Each row of a before or after table is a point. The points were changed in one or more steps. Then noise was added and the rows were shuffled. The steps act on columns, c1 being the first. Write out the steps. A step turns or swaps two columns, mirrors them in a line or flattens them onto one, adds a multiple of one to another, or multiplies or shifts one. Angles are multiples of 10 degrees, from the lower column toward the higher: turns from -170 to 170, lines from 10 to 170 but not 90. Use the fewest steps. Two steps may share a column if one is a turn and the other turns, adds or multiplies; they go together, in the order done. Otherwise the lowest column goes first.

Before, 11 rows:
-32, 0, 9
-23, 16, 58
5, 4, -41
-29, 7, 7
-19, 26, -5
-19, 7, 16
1, -22, -39
-2, -7, -43
-13, -3, -47
14, 21, -21
-3, 6, -58
After, 11 rows:
-23, 23, -12
-2, -23, 62
-11, -33, 6
-17, -8, -43
-8, 1, -42
-7, -17, 17
-31, -8, 4
-14, -27, 10
5, 1, -42
-15, 10, -38
-25, 6, -54
Steps: turn c2 and c3 by 20 degrees; turn c1 and c2 by 70 degrees

Before:
-24, -1, -10, 4, -4, 11, 13, -7, -15
-6, 6, 20, -1, -17, 24, -11, -7, -5
-21, -6, -7, 13, -14, 29, -26, 2, -14
-5, 14, -20, -30, -7, 7, -7, -16, -4
-4, 17, 17, -20, 1, 15, -23, 3, -7
-26, 11, 16, -10, -25, 6, -27, -5, -8
-17, -13, 5, -6, -10, 16, -14, -9, -21
4, 8, -20, -23, -6, -16, -5, -13, -7
-9, 2, -7, 0, -10, 12, 22, 9, -9
-9, 15, 0, 5, -13, 9, 21, -3, -28
-6, 10, -18, -13, 1, -11, -6, -21, -1
After:
5, 6, 8, -6, 19, 14, -10, -21, -4
6, 1, -3, -10, -14, 14, -20, -1, -9
29, 10, -7, -1, 4, -22, 4, -9, 0
59, 15, -8, 6, 10, -4, -2, -17, -5
39, 15, 6, 2, 19, 15, 13, -8, -7
-10, -7, -3, -24, 29, 24, 1, -17, -14
23, -13, 2, -15, 16, 6, 0, -17, -20
37, 11, 6, -20, 37, 2, -8, -8, -9
9, -2, -4, -23, -10, 3, -11, -12, -14
-3, 15, 1, -10, -13, 5, -23, -8, -27
41, 8, -7, 12, 7, -19, -3, 1, -7
Steps: turn c1 and c4 by 110 degrees; multiply c1 by 2; multiply c3 by 0.4; turn c5 and c7 by 120 degrees; turn c6 and c8 by -40 degrees

Before, 12 rows:
2, 12, -3, 1, 5, 4, -5, -6, 3, -5, 3, 6, 0, 8
-2, -6, 5, 0, -1, 6, -17, -2, -1, -9, -8, 1, 16, -1
9, -4, 9, -5, -2, -18, -17, -1, -1, 4, 16, -2, -3, 5
6, -3, -9, 0, 15, 3, -15, 6, 9, 3, -3, -2, 8, 7
6, 1, 1, -2, 13, -1, -3, 9, 17, -4, -10, 10, 2, -1
13, -9, 18, -15, 7, -6, -18, 6, -6, 8, -5, -10, -6, 10
-7, 4, -5, 8, 1, 16, -18, 5, 3, -2, -6, -6, 6, -14
9, -2, 23, -8, 12, -9, -14, 11, -3, 1, 7, -7, 5, 11
12, 1, -10, 4, 16, 2, -4, 11, 1, -11, -2, 13, -1, 3
1, -6, -4, 7, 1, 20, -7, -6, 3, -3, -7, -15, 17, -17
-14, -4, -10, -3, 7, 13, -5, 0, 1, -6, -3, -4, 10, -11
0, 1, -8, 11, 16, -4, -5, 3, 10, -15, -7, 2, -4, 6
After, 12 rows:
-5, 1, -10, 5, 15, -2, -4, 12, -10, -17, -1, -11, -1, 8
0, -6, 6, 0, 0, -7, -17, -2, 3, -13, -9, 0, 15, 2
9, 2, -8, 11, 16, -15, -4, 1, -5, -23, -7, -7, -3, -3
0, -6, -3, 7, 0, 35, -16, -6, -3, -6, -8, 23, 18, 0
1, 13, -2, 2, 5, 3, -7, -6, -4, -8, 4, -10, 0, 0
9, 0, 1, -1, 12, -6, -3, 11, -16, -6, -11, -6, 2, 9
6, 3, -5, 7, 0, 13, -23, 5, 4, -4, -8, 15, 6, 3
3, -3, -8, -1, 14, -12, -15, 4, -11, 5, -4, -4, 9, -6
9, -4, -9, -3, 7, 21, -10, 1, 9, -11, -3, 11, 10, 5
-13, -9, 17, -14, 8, -37, -13, 6, -5, 12, -5, -1, -7, -14
-8, -3, 23, -7, 12, -39, -7, 10, -5, 2, 6, -4, 5, -14
-6, -4, 8, -6, 0, -61, -6, -1, -6, 7, 16, -3, -5, -5
Steps: turn c1 and c9 by -130 degrees; turn c6 and c7 by -30 degrees; multiply c6 by 2.5; multiply c10 by 1.6; turn c12 and c14 by 130 degrees

Before (12 x 32):
-2, 10, 16, -12, -12, 2, 17, -14, -7, -4, 3, -3, 10, -11, -9, 2, 1, -9, -6, 9, -9, -6, -10, 0, -14, 5, -19, 7, 7, 17, 11, 7
21, -7, -9, 6, -16, -4, -10, -25, 15, -16, 13, 5, 7, -3, -8, 12, 1, 2, 1, -2, 1, -14, 14, 2, -17, -10, -16, 8, -19, -1, -2, -1
13, -17, -11, 6, -6, -8, 10, -8, 8, 12, -3, 16, 5, 5, 18, 1, 8, -7, 8, 3, 7, -12, 14, -9, -15, -11, 3, -1, 4, -1, -4, -10
2, -4, 5, 6, 6, 2, -1, 3, 0, -1, -4, 24, 6, 7, 6, -5, 12, 13, -5, 0, 6, 5, 13, 10, 11, -15, 7, 5, 5, -8, -14, 3
24, 9, -11, -16, -15, -3, -1, 8, 14, -9, -1, -10, -11, -13, 1, 12, 3, -13, -3, -14, -4, 4, 16, 4, -6, 15, 4, -10, 2, 13, -1, 14
13, -1, -10, 2, 2, -8, -1, 5, -6, 3, 20, -6, 7, 7, 9, -1, -11, 3, 4, 7, 3, -10, 0, 16, 7, 1, -15, -10, -5, -4, 0, -4
19, 0, -9, -17, 15, 9, 12, -14, 23, 12, -2, -3, 20, 11, 15, 0, 2, -4, 11, 5, 3, 11, 12, -12, -9, 16, 9, 15, -19, 1, -14, 8
0, -7, -5, 8, -1, 9, -13, 4, -5, 4, 0, 10, 8, -16, 9, 2, 1, 5, -6, -11, -11, 14, 5, -11, 6, 5, -5, 0, -10, -11, 7, -10
-1, 11, 21, -10, -7, -21, -4, -8, 18, -6, -6, -5, 0, -12, 19, 4, 0, 11, -3, -13, 18, 14, -9, 3, -3, -6, 10, -4, -15, 7, 3, -7
13, 3, -1, -17, 6, 3, -10, 5, 8, 11, 1, -2, 5, 7, -15, -14, -9, 13, -16, -16, 2, -7, -6, -14, -5, -2, -2, 5, -16, 1, 3, 10
9, 2, 1, 6, 10, -16, 13, -14, 12, 1, 10, -4, 3, -9, -2, 10, -5, -15, 8, 3, 14, -10, 9, -13, -6, 15, 2, 3, -12, -5, 8, 6
-5, -14, 19, -8, 8, -16, -5, -12, -5, 15, 19, -1, -7, 6, -11, 11, -15, 11, 11, -18, 16, 17, -14, -2, -9, 6, -16, -8, 6, -15, 0, 11
After:
18, -5, -9, 1, 15, -7, 12, -15, 23, 12, -6, -3, 20, 10, 15, 0, 1, -4, 11, 5, -3, 10, 12, -12, -8, 37, 9, 15, -19, 1, -13, 7
-7, 21, 19, -1, 8, 3, -4, -12, -5, 15, 57, -1, -7, 6, -12, 11, -16, 11, 11, -18, 2, 17, -14, -2, -9, 16, -16, -8, 6, -15, 0, 11
12, 6, -10, 2, 2, 5, -1, 5, -6, 3, 61, -6, 7, 7, 9, -1, -11, 3, 4, 7, -3, -9, 0, 16, 6, -2, -16, -10, -5, -4, 0, -5
2, 0, -5, 9, -1, -12, -13, 4, -4, 4, -1, 11, 8, -16, 9, 3, 1, 6, -7, -11, 0, 14, 5, -11, 6, -4, -5, 0, -9, -11, 8, -10
24, -5, -11, 1, -15, 8, -1, 8, 13, -9, -2, -10, -11, -14, 0, 12, 3, -14, -3, -14, -3, 3, 16, 4, -6, 35, 4, -11, 1, 13, -1, 14
-4, 6, 21, -11, -7, 23, -4, -9, 17, -6, -18, -5, 0, -12, 19, 4, 0, 11, -3, -13, 0, 15, -8, 3, -3, 6, 10, -4, -15, 7, 3, -7
0, -8, 17, -3, -12, 5, 17, -15, -7, -5, 9, -3, 10, -10, -9, 1, 1, -9, -6, 9, 0, -5, -10, 1, -14, 19, -19, 7, 7, 17, 11, 7
12, 19, -11, -5, -6, -4, 10, -8, 8, 12, -9, 17, 5, 4, 18, 1, 8, -7, 8, 3, -2, -12, 14, -9, -15, -18, 3, -1, 4, -1, -4, -10
12, -4, -1, -12, 5, 0, -10, 5, 9, 11, 2, -2, 5, 7, -15, -15, -9, 13, -16, -15, -2, -7, -7, -13, -5, 20, -2, 5, -16, 1, 3, 9
6, 9, 1, 15, 10, 13, 14, -13, 12, 1, 31, -4, 3, -10, -3, 10, -5, -15, 8, 4, -1, -9, 9, -13, -7, 8, 3, 3, -12, -5, 8, 6
20, 8, -9, -3, -16, -1, -11, -25, 15, -16, 39, 5, 7, -2, -7, 12, 1, 1, 1, -2, -4, -14, 14, 3, -17, -18, -16, 8, -19, -1, -2, -2
0, 1, 5, -7, 7, -4, -1, 3, 0, -1, -11, 24, 6, 7, 6, -5, 12, 13, -6, 0, 0, 5, 13, 10, 11, -23, 8, 5, 5, -8, -14, 3
Steps: flatten c1 and c21 onto the line at 170 degrees; turn c2 and c6 by 140 degrees; turn c4 and c26 by -50 degrees; multiply c26 by 1.6; multiply c11 by 3

Before:
12, -8, -1, 6, 3, 6, 5, 1, -12, 5, 12, 10, -3, -4, 4, 0, 7, -12, -3, -2, -4, -13, -8, -6, 4, 2, -12, -3, -4, 1, 1, -7, 9, 3, -3, -17, -15, 4, -18, -21, 12, -8, -13, 8, -6, -8, -8, 16, -10, 8, 4, -1, -1, -24, 5, 4, 19, 7, 4, 9, -2, -16, -10, -4
3, -11, 0, -16, -14, 9, -4, 9, -13, 1, 2, -8, -10, -10, -6, -8, -1, -8, 7, -9, 2, 12, 11, 3, -10, -28, 3, -1, -11, 15, 12, -1, -3, 4, -6, 3, 7, -9, 4, 5, 5, -5, 9, 10, 2, 13, 2, 7, 0, 3, -4, -14, -13, -10, -4, 6, 2, -6, -6, -5, 17, -13, -3, 15
-3, 1, 2, -5, -7, 1, 6, -5, 11, -8, 14, 3, 8, 8, 4, 9, -11, -18, -16, 0, -14, -6, -17, 0, 3, 11, -17, -10, -15, -10, -16, 11, 8, -9, -16, -1, -13, 15, -2, -6, 2, -2, -4, 0, -9, -6, 11, -2, 7, -18, 10, 1, 7, -3, 3, -5, -10, 1, 3, 5, -4, -9, -10, -7
-2, -4, -3, 1, 0, 1, -2, -3, -3, -4, 7, 5, 17, 7, 10, 13, -4, -11, -16, 12, -3, 4, -12, 6, 11, 12, -23, -15, -8, -2, -14, 12, -11, -9, -17, -14, -5, 12, -24, -16, -3, 3, -10, 6, -12, -7, 8, -6, -3, -13, 9, 3, 9, 2, 8, 6, -7, -2, -3, 9, -12, -3, -7, 3
5, -12, -13, -7, -11, 4, -7, 14, 7, -1, 2, -5, 6, 6, -13, -13, 14, -3, 3, -7, 9, 13, 8, 7, -4, -26, 10, -6, 0, 7, 2, 5, 10, 6, -1, 3, 2, 0, 3, 2, -1, 3, 7, 11, 10, -2, 10, 11, 1, -1, -11, -6, -7, 11, -13, 7, -8, -20, -15, -6, 5, -11, 3, 5
7, -8, -5, 12, -3, 7, 9, -8, -16, 15, 7, 6, -6, 7, 3, 17, -4, -10, -2, -7, 9, -4, 1, -11, -1, -4, -13, -8, -13, -6, 0, -8, 13, -7, -3, -10, -3, 1, -12, -6, 9, -10, -18, 1, -9, -8, -14, 0, -14, 6, 5, 1, -2, -16, 5, 6, 14, 2, 9, 2, 2, 4, -8, -7
-9, -29, -4, -4, -19, -1, -19, 22, 17, -9, 8, -3, 6, 10, 7, -8, 9, 3, -4, 2, 10, 8, -6, 5, -12, 4, 8, 5, -1, 18, -9, 12, 2, 10, -10, -1, 3, -3, -1, 13, -1, 4, 1, 9, 5, 11, 6, 3, 5, -2, -5, 6, 7, 5, -18, 1, 1, -14, -18, -12, -2, -11, 3, 14
8, -12, -9, -7, -14, 6, -14, 7, 9, 3, -4, -4, -9, -8, -5, -4, 5, -2, 6, -10, 15, 5, 6, 9, -8, -14, 4, -6, 4, 6, -2, 4, -8, -5, -8, 10, -3, -1, 3, -7, 9, -3, 1, -3, 4, 7, 7, 4, 6, 11, -3, -10, -13, 0, 0, -5, -6, -2, -10, -8, 17, -13, 5, 3
-16, 0, 2, -3, -1, 2, -2, 0, 11, -5, 14, 0, 6, 11, 2, 4, -6, -13, -7, 3, 0, -9, -23, 9, 1, 2, -14, -15, -10, -7, -10, 11, -1, -4, -12, -13, 2, 11, -6, -14, 1, 10, -3, 8, -6, -6, 5, -8, 11, -15, 1, 11, -14, 5, 14, -9, -4, 2, -3, 15, -5, 4, -10, 2
2, -3, 7, 8, -2, 4, 1, -5, 1, -13, 6, 14, -2, 13, 10, 4, -7, -13, -22, 3, -3, -9, -11, 1, 6, 8, -23, -6, -10, -2, -14, 20, 1, -9, -7, -20, -11, 22, -11, -8, -3, 14, -2, 5, -16, -18, -6, -3, -7, -6, 10, 12, 10, -4, 13, -1, 1, 9, -6, -1, -15, -1, -19, -4
-1, -15, -5, -15, -14, 11, -9, -1, -7, 4, 7, -9, -2, -7, -10, -10, 8, 4, 3, -18, 4, 1, 10, -2, -19, -9, 2, -6, 1, 9, 4, 4, -6, 6, 0, 6, 10, 2, 3, -7, 1, -10, 8, 1, 16, 7, 11, 11, -7, -4, -4, -3, -16, 0, -4, 1, 1, -13, -9, -13, 0, -10, 6, 4
-1, -13, 2, 2, -10, 10, 9, 4, -9, 14, 1, 3, -9, -6, -17, -3, 2, 0, 13, -13, 9, 2, 3, 1, -9, -13, -12, -7, -8, 5, 5, -4, 6, 0, -5, 7, 4, -5, -4, -4, 0, -15, 7, 7, -2, 5, 3, 20, -13, 17, 0, -10, -14, -4, -9, 1, -2, 8, -14, 6, 8, -13, 2, 4
After (12 x 64):
-2, -3, -2, 7, -1, 1, 8, -3, -2, -3, 7, 6, 16, 7, 9, 11, -4, -11, -16, 13, -3, 4, -12, 5, 11, 13, -21, -17, -9, -3, -14, 11, -12, -9, -17, -41, -5, 13, -24, -16, -1, 4, -11, 7, -13, -8, 7, -5, -3, -13, 11, 2, 5, -7, 7, 5, 1, -3, -2, 8, -12, -4, -8, 2
-16, -2, 2, 4, 0, 2, 9, 0, 11, -6, 16, 2, 6, 11, 1, 5, -8, -13, -8, 4, 0, -9, -24, 9, 0, 2, -15, -16, -10, -7, -9, 13, -1, -4, -12, -38, 3, 10, -5, -14, 1, 9, -3, 8, -6, -5, 6, -9, 10, -15, 3, 10, -5, 14, 12, -8, 4, 3, -1, 14, -4, 3, -9, 2
8, -8, -6, -12, -3, 6, 19, -7, -17, 14, 6, 6, -5, 7, 3, 18, -4, -9, 0, -7, 10, -4, 3, -10, 0, -3, -14, -8, -14, -5, -1, -7, 14, -8, -3, -30, -5, 1, -12, -6, 8, -10, -16, 2, -8, -8, -13, 0, -12, 6, 5, 2, -14, -7, 4, 4, -13, 3, 8, 3, 3, 6, -9, -8
3, -3, 7, 0, -2, 5, 11, -6, 2, -12, 8, 14, -3, 13, 9, 4, -7, -13, -24, 3, -3, -10, -11, 0, 7, 9, -24, -6, -9, 0, -13, 20, 0, -9, -7, -60, -11, 24, -12, -9, -4, 13, -2, 3, -16, -18, -8, -3, -8, -5, 8, 12, 2, -12, 13, 0, -9, 14, -6, -2, -16, 0, -18, -3
-4, 1, 2, 9, -6, 1, 16, -5, 10, -9, 15, 4, 9, 8, 4, 9, -10, -17, -16, -1, -13, -6, -16, -1, 4, 11, -18, -9, -13, -11, -17, 11, 6, -7, -15, -2, -13, 13, -2, -6, 1, -1, -6, 1, -11, -6, 13, -2, 6, -20, 10, 1, 0, -6, 4, -5, 4, 1, 2, 5, -4, -9, -11, -6
11, -8, -2, -17, 5, 7, 15, -1, -13, 6, 13, 10, -1, -4, 5, 0, 7, -12, -3, -2, -5, -14, -7, -7, 5, 1, -12, -4, -1, 3, 1, -8, 10, 3, -4, -50, -16, 5, -17, -20, 12, -9, -15, 8, -5, -6, -8, 17, -11, 6, 3, -1, -21, -12, 6, 5, -8, 9, 3, 8, -3, -14, -8, -5
0, -12, 4, 2, -10, 10, 18, 6, -8, 13, 0, 2, -9, -6, -17, -3, 3, 0, 11, -12, 10, 1, 4, 2, -8, -16, -13, -6, -8, 4, 5, -3, 7, 0, -5, 20, 4, -5, -6, -4, -3, -15, 7, 6, -3, 6, 4, 21, -12, 18, 1, -10, -10, 10, -8, 1, 0, 9, -15, 6, 7, -12, 2, 4
5, -11, 1, -6, -14, 8, 7, 9, -12, 1, 3, -8, -10, -9, -7, -9, -1, -8, 5, -9, 3, 12, 11, 2, -8, -28, 2, -1, -11, 14, 11, -2, -5, 4, -6, 10, 6, -9, 4, 6, 6, -7, 7, 12, 2, 14, 2, 7, 1, 5, -3, -13, -15, 7, -4, 6, 15, -8, -7, -5, 17, -15, -2, 14
-8, -30, -4, -1, -18, 1, -9, 20, 18, -9, 7, -3, 7, 10, 6, -10, 9, 5, -4, 1, 12, 8, -6, 5, -12, 4, 8, 5, -1, 19, -10, 9, 3, 11, -10, -3, 2, -4, -1, 12, -1, 5, -1, 11, 4, 12, 7, 1, 4, -3, -5, 8, 7, -4, -17, 1, 4, -18, -17, -13, -2, -11, 2, 11
0, -15, -5, -4, -15, 12, 1, -2, -8, 5, 7, -9, -4, -8, -10, -9, 9, 4, 3, -17, 5, -2, 9, -2, -20, -7, 2, -5, 2, 9, 3, 4, -6, 5, 2, 18, 10, 3, 2, -7, 1, -10, 6, 2, 16, 5, 12, 11, -6, -3, -4, -4, -8, 13, -4, -1, 15, -17, -8, -14, 1, -11, 5, 5
5, -12, -13, 6, -9, 5, 4, 14, 6, -1, 1, -5, 7, 6, -13, -11, 13, -4, 5, -9, 8, 12, 7, 6, -5, -25, 12, -4, 0, 7, 3, 6, 9, 6, 0, 8, 2, -1, 2, 2, 0, 3, 8, 12, 9, -2, 9, 12, 0, 0, -13, -7, 7, 12, -11, 7, 8, -26, -16, -6, 2, -12, 3, 6
7, -11, -9, 6, -14, 7, -6, 8, 8, 3, -4, -4, -10, -7, -5, -4, 4, 0, 6, -10, 15, 5, 5, 8, -9, -12, 4, -5, 5, 7, -2, 4, -7, -5, -8, 31, -3, -1, 4, -6, 10, -3, 1, -1, 5, 8, 7, 3, 8, 12, -4, -9, -7, 12, 1, -4, 8, -3, -9, -6, 16, -12, 5, 3
Steps: mirror c4 and c57 in the line at 140 degrees; shift c7 by 10; multiply c36 by 3; turn c53 and c54 by -60 degrees; multiply c58 by 1.3
